Every row gives one point. A path goes straight from each point to the next, and from the last back to the first. The post is the endless flat space through its rows: a point in 2 columns, a line in 3, a plane in 4, and so on, so that a path can go around it. Count how often the path circles the post. Going back the other way cancels.
In the rows, zero is written as 128.

Post:
[[131 154]]
Path, 15 rows:
[[111 185]
 [149 206]
 [179 134]
 [132  98]
 [111 141]
 [100 172]
 [140 215]
 [181 171]
 [173 155]
 [182 165]
 [164 140]
 [148 167]
 [153 135]
 [119 110]
 [111 156]]
Times around: 2

Post:
[[109 184 147  82]
 [148  63 107 134]
 [112  99 155 137]]
Path, 28 rows:
[[133 116 135  77]
 [113 124 195 117]
 [183  84  93 134]
 [114 120 117 169]
 [124  89  86 113]
 [ 66  91 128  75]
 [ 39 141 182 157]
 [115 142 102  80]
 [119 114 157  88]
 [170  59 138 136]
 [167  93 105 156]
 [120 130 195 139]
 [133 111 157  87]
 [120  66 196  98]
 [120  50 123 111]
 [ 75 122 126 111]
 [ 86  65 150  86]
 [170  72 172  89]
 [123 111 186 152]
 [171 152 192  90]
 [107 117 155  73]
 [ 86 142 109  96]
 [ 91 114 110 178]
 [ 98 142 190 151]
 [ 92 120 143 186]
 [ 55 110 159 167]
 [146 152 114 163]
 [170  62 132 145]]
Times around: 0

Post, 7 rows:
[[111 106  93 172  88 135 148 162]
 [ 71  88  78 131 164 135 119 153]
 [ 48 151  87 127 125 163 146 185]
 [109 148 145 134 135 132 189 106]
 [171 120  86 159 102 140 172 150]
 [143  89 128 133 157 143  91 150]
 [190 117 132 130 113  90 135 116]]
Path (26 x 8):
[[139 143  91 113 159 164 103 175]
 [149  68 110 172  68 148 144 115]
 [116  81  90 107 116  98 143 172]
 [182  96  99 166 138 140 175 150]
 [137 160  88  96 118  91 219 115]
 [192  58 102 155 104 103 172 135]
 [ 30  55  87 176 180 112 135 141]
 [149 159  76 118 108  50 100 119]
 [110 125  49 107 128 141 123 159]
 [ 52 143  52  82 100 154 191 186]
 [194  77 164 179 129 155  91 187]
 [143 122 102 162 137  83 141 163]
 [171 118  56 185 108 173 164 181]
 [149 126 148 148 172  95 131 138]
 [149 117 159 146 148 157 114 118]
 [180 135  85 110 159 214 142 164]
 [ 98  96  54  88 145 130 141 170]
 [ 98  97  91 152 154 127 185 155]
 [ 90 154 119 120 204 158 240 117]
 [ 89 165  74 143 201 165 169 138]
 [ 64 122 112 162 115 143 180 115]
 [120  92 142 119 105 169 145 138]
 [108  89 136 129 171 101 154 121]
 [168 129  73 123 174  62 153 142]
 [ 52 186 140 110 175 109 163 106]
 [117 143 118 194 132 149 151 156]]
Times around: 4

Post, 10 rows:
[[118  94 167 187 119  76 156 105 167 117 165]
 [ 77 163  74  60 146 169 163 116 119 102 113]
 [102 151  87  92 139 113 141 145 117 119  99]
 [171 119 126  99 114  97 135 143 149 153 147]
 [ 99 156 115 100 173 141 171 137 103 139 118]
 [199 150 141 174  97 125 163 115 159 157 118]
 [129  77 147 229  80 143 141 140 192 117 136]
 [150 140 119 129 117 133 117  88 111 161 120]
 [ 64 114 180  79  93  37 172 147 123 114 127]
 [175  89 143 133 130 116 117 131 156 107 102]]
Path:
[[172 186 130 176 111 113 170 154 184 137 111]
 [ 47 113 115  90  92 153 179 111 179  98 131]
 [ 69 135  53  90 174 155 166 108 141 120 170]
 [122 132 156 175 154 148 165  48  91 114 139]
 [138  77 171 126 108  84 103 125 161  89 159]
 [142 166 130 145 136 121 181 111 168 199 234]
 [150 109 164 198  83 138 139  89 143 189 130]
 [165 146 138  91 195 105 189 149 131 117  87]
 [157 106 118  99  67 120 130 136 133 130 106]
 [101 120 173  96 126  83 167 159 126  52 109]
 [108 120  88 115 124 157  67  89 116  88  60]
 [ 84 111 138  83 198 104 164 110 141  98 129]
 [105 149  96 138 183  94 164  81  98 133 120]
 [196 113  73 103 149 115 123 152 132 120  92]
 [ 90  88 116 140  46 120 156 157 207 107 117]
 [195 167 105 142 121 119 136  89 106 124  37]
 [194 182 118 123 177  81 155 165  93 176 109]
 [113 131 107 110 104 160 130 135 173  44  62]
 [141 147 159  33 177  36 140 165 112  85  98]
 [139  60 133 122  88 155 151 173 230 107 184]
 [ 77 143  70  56  90 129 159  84 150 163 171]
 [156 173 138 169  96  85 223 129 151 120 119]
 [140 165 103 135 169 123 178 135 121 123 143]
 [ 93 152  84 174 120 170  95  28  86 148 175]]
Times around: 4

Post (13 x 14):
[[136  86 142 154 128  97 152 153 154 144 142 171 140 169]
 [115 194  87 106 122 136 152 163 131  76 142 201 120 130]
 [103 145 157 130 151 118 121 176  75 118 119 207 106  93]
 [108 116 131 131 104  76 140 153  99 136  93  80  89  96]
 [140 148 118 116 109 156  94 113 189 116 110 111  96 148]
 [159 136 157 117 182 199 116  61 162  94 147 137 129  81]
 [171 156 151 115 138 208 156 172 119 112 116 152 116  68]
 [115 167  82 132  85  81 147 198 112 153 175 129 114 139]
 [134 110 149  82 102 110 114 135 151 120 139 132  94 121]
 [122 120 121 170 139 112 171 138 141 157 125 148  65 169]
 [153 169  98 171 101 115  92  78 135 102 137 153  70 172]
 [150 127 161 135 133 215 130  34 148 111 158 138 142 119]
 [122 130 122 112  78 123 144 143 214 137 162 183 156 105]]
Path:
[[117 125 141 117  85 147 181 107 111  86 152 248 130  79]
 [115 175 117 134 157 131  91 148 124  71 116 180  88 138]
 [125 150 160 120  87 179  84  81 161  97 150 136 126 100]
 [120 107 145 202  29  79 179 146  97 184 212 206 124 149]
 [179 195 130  99  88 154  84 138 119  53 123 182 100 191]
 [169  69 183  56 171 108  73  90 158  79 171 168 162 119]
 [156 140 104 167  65  82 121  94 100 115 169 219  74 170]
 [125 129 106 194 142  86 117  86 165 111 129 184  58 138]
 [158 156 158 155  94 157 162 184 101 111 109 153 121  76]
 [ 58 126 109  91 112  61 141  75 148  88 122  97  88 172]
 [137 185 140  99 115 110  95 121 105  93 171 166  80 104]
 [164 145 170 149 125 167 100  89  87 131 162 209 161 134]
 [163 164  80 114 162 118 139 213 114 127 206 215 132 160]
 [ 91  95 111 127 120  86 130 156 144 165 109  91  76  90]
 [171 127 121 220 118 139 146 169 108 133  61 176 100  89]
 [132 109 172  76 122 155 162 161 141  95 191 169 165  67]
 [135 153 167 166 189 161 167 157 119 108 121 204 116 139]
 [164 178 112 106  72 109 121 127 101 121 170 152 125  86]
 [165 136 102 115 147 109  94 104 168 111 176 158 117 130]
 [153 150 113 173 162 127 151 202 151 161  98 217  62  90]
 [143 112 103 149 167 128  80  67 133  98 146  91  43 174]
 [ 96 161 110 192 123 128 142 120 151 152 207 150 115 126]
 [143 150 140 102  80 110 109 167 108  80 153 206 168 137]
 [175 173 136 119 174 198 141 170 112 145 205 229  98 153]
 [132 124 119  88 117 202 120  86 214  98 131 196 134 177]]
Times around: 4
